Each point is reached from the start by the listed moves, each made once or not at all, plus a little noise. Say if it took an odd or an even number of moves. Then give how often each move was made.
In the rows, 128 means zero.

Moves:
(1): [145 139 146]
(2): [ 98 164 120]
(3): [114  98 178]
Start: [143 161 148]
Points:
[145 140 214] -> even (1, 0, 1)
[131 134 197] -> odd (0, 0, 1)
[144 159 148] -> even (0, 0, 0)
[116 198 139] -> odd (0, 1, 0)

Moves:
(1): [163 129 131 128 125 133 122 132 139 148 126]
(2): [125 159 132 114 121 129 127 126 139 130 136]
(3): [125 127 171 139 129 128 142 112 139 141 141]
(4): [106 141 120 179 139 147 132 132 125 137 116]
(5): [130 131 129 121 155 135 127 114 132 127 113]
(6): [122 128 131 120 125 152 126 138 118 132 149]
(7): [141 135 133 124 123 130 170 136 116 116 131]
(8): [111 124 143 118 145 117 125 171 128 149 117]
(9): [123 119 102 120 134 122 159 129 179 137 143]
(10): [128 134 117 123 134 111 131 121 110 171 128]
(11): [149 133 119 157 151 112 130 133 107 128 155]
Start: [163 152 113  97 116 152 121 135 130 160 161]
Points:
[207 162 115 112 172 149 162 117 157 249 221] -> odd (1, 0, 1, 0, 1, 1, 0, 0, 1, 1, 1)
[186 155 126 126 141 131 209 134 161 167 220] -> even (0, 0, 1, 0, 0, 0, 1, 0, 1, 0, 1)
[185 183 127  78 119 137 163 121 194 245 193] -> odd (1, 1, 1, 0, 0, 0, 0, 0, 1, 1, 0)
[178 199 110 130 143 182 118 127 153 183 142] -> even (1, 1, 0, 1, 1, 0, 0, 0, 0, 0, 0)
[184 189 118 108 138 119 210 126 156 214 230] -> even (0, 1, 1, 0, 0, 0, 1, 0, 1, 1, 1)
[196 217 144 152 170 177 174 129 104 233 200] -> odd (1, 1, 1, 1, 1, 1, 1, 0, 0, 1, 1)
[167 155 143  97 183 150 204 172 155 196 217] -> odd (0, 0, 1, 0, 1, 1, 1, 1, 1, 0, 1)
